Each row is a point. The last column is the point's height on a tilted bowl or saddle (a function of degree 2), plus a little noise. Along how many of its main directions does it bend up, bend down or stay straight?
(in the rows, 128 means zero)

Points (10 x 3):
[[100 130 128]
 [ 95 152 145]
 [123 198 195]
 [111 127 125]
 [107 132 128]
 [137 171 161]
 [105 155 144]
 [144 180 174]
 [168 105 132]
 [116 127 124]]
Directions: 2 up, 0 down, 0 straight

Points, 18 rows:
[[150 135 138 117]
 [ 94 156 142  87]
 [176 146 112 114]
 [130  91 124 133]
 [175 152 116 120]
 [123 137 141 109]
 [ 99 160 149  89]
 [182 175 114 140]
 [114  99  61  73]
 [ 84 113 135 105]
 [107  82 152 148]
 [161 125 165 112]
 [105 145 142  98]
 [144  86 106 125]
 [ 81 123  85  74]
 [ 83 146 142  81]
 [132 119 149 117]
 [143  94  89 105]]
Directions: 1 up, 2 down, 0 straight

Points:
[[ 94 120 137 145]
 [ 93 105 157 197]
 [ 92  91  74 108]
 [157 130 114 116]
 [163 118 143 163]
 [102 132  95  97]
 [122 143 146 140]
 [144 144 111 108]
 [143  75  92 126]
 [176 122  88 117]
 [146  97 104 115]
 [116 140 107 101]
 [137 120  98  96]
 [108 171  85 118]
 [127 178 150 161]
 [171 150  71 127]
 [ 79  97 140 184]
 [141 158 113 116]]
Directions: 3 up, 0 down, 0 straight

Points:
[[139 125 141 154 159]
 [148 154 143 180 198]
 [148  93 183 141 157]
 [ 90 164 160 143 136]
 [149 150 162 101 159]
 [134  89  93 151 146]
 [101 109 131 116 123]
 [129  77 100 104 128]
 [187 135  81 148 151]
 [143 133 166 148 161]
 [119 142 137 134 136]
 [111 118 205 128 133]
 [151 120 137 136 154]
 [126 130 161  72 146]
 [ 95 132 164 160 150]
 [152 127 130 112 141]
 [120 127 168 135 144]
 [115 145 180 173 164]
 [175  82 107  95 146]
 [ 96  82 148 134 154]
 [156 157 166 160 187]]
Directions: 2 up, 1 down, 1 straight

Points (24 x 5):
[[131  95 109 119 155]
 [152 110 123 124 147]
 [139 109 111 142 153]
 [188 111 196 108  43]
 [123 113 111 109 147]
 [177 147 118 153 105]
 [128 163 118 147 111]
 [161 151 168  93 100]
 [150 102 127 103 147]
 [ 94 134 165 125 113]
 [ 80 145  93 176 129]
 [146 153 132  85 111]
 [146 152 111 118 121]
 [ 56 140  98 150 122]
 [125 162  79 168  89]
 [147 109  72 139 132]
 [148 182 177 105  56]
 [122 112 145 137 144]
 [105 143 123 133 132]
 [133  97 130  93 143]
 [ 24 107 138 149 146]
 [116 123 130 155 146]
 [154 142 120  94 126]
 [103 139 111 109 120]]
Directions: 0 up, 3 down, 1 straight

Points, 22 rows:
[[132 156 131 125 125]
 [129 123 105 139 107]
 [141 126 159 148  90]
 [152 163 131 145 118]
 [168 145  73 148  69]
 [135 136 145 157 107]
 [125  83 130 146  96]
 [165 147 109  84 122]
 [ 96  99 126  87 124]
 [122 119 120 113 112]
 [153 128  28  75  85]
 [126 106 153 152  93]
 [101 163 130 112 130]
 [136 129 108 140 103]
 [172 126 125  98  93]
 [ 98 148 111 115 122]
 [110  33 129 120 126]
 [132 155  68 143  98]
 [135 106  78 149  91]
 [116 135 176  95 106]
 [126  91 167 153  80]
 [110 103 167 166  98]]
Directions: 2 up, 2 down, 0 straight

Points, 38 rows:
[[ 67 119 135 154 142 149 157]
 [ 82  78 146 113 115 109 176]
 [168 112  89 136 113 145 141]
 [147 156 107 131 131 141 135]
 [139 136 107 115 110  80 164]
 [187 162 119 131 128 114 135]
 [155 134 140 162 156  58 106]
 [152 146 118 149 143 140 121]
 [128 116 130 153 176 126 131]
 [149 130 131 153 144 184 128]
 [136  60 101  65 107  98 198]
 [180 138 123  85  78 101 196]
 [ 81 148 178  62  91 114 154]
 [109  96 117 112 121 172 131]
 [111 120 122 187  54 131 154]
 [147 167 135 158 129 160 113]
 [177 135 118 103 126 127 159]
 [136 132 144 142  99 165 119]
 [109 117 126 152  79 131 144]
 [160 103 137 106 101 144 142]
 [105 155 131  69 102 142 136]
 [137 162 150 113 150 153 131]
 [115 158 196 103 112 115 154]
 [ 81 114  73 155 161 111 156]
 [126 101  93 144 143 154 139]
 [180 152 147 136 163 123 135]
 [142 141 153 121 160 134 140]
 [126 106 130 148 136 124 129]
 [120 125 123 106 132 141 142]
 [126 128  78 176 159 108  90]
 [142 157 159 127 187  91 165]
 [146  72  82  78 183 180 208]
 [115 164 149 127 130 119 140]
 [115  85 157 120 169 134 162]
 [174 130 125 126 114 168 136]
 [131  89 149 194 141 139 113]
 [103 131 103 175 153 129 122]
 [106 122 144 109 183 154 158]]
Directions: 4 up, 1 down, 1 straight
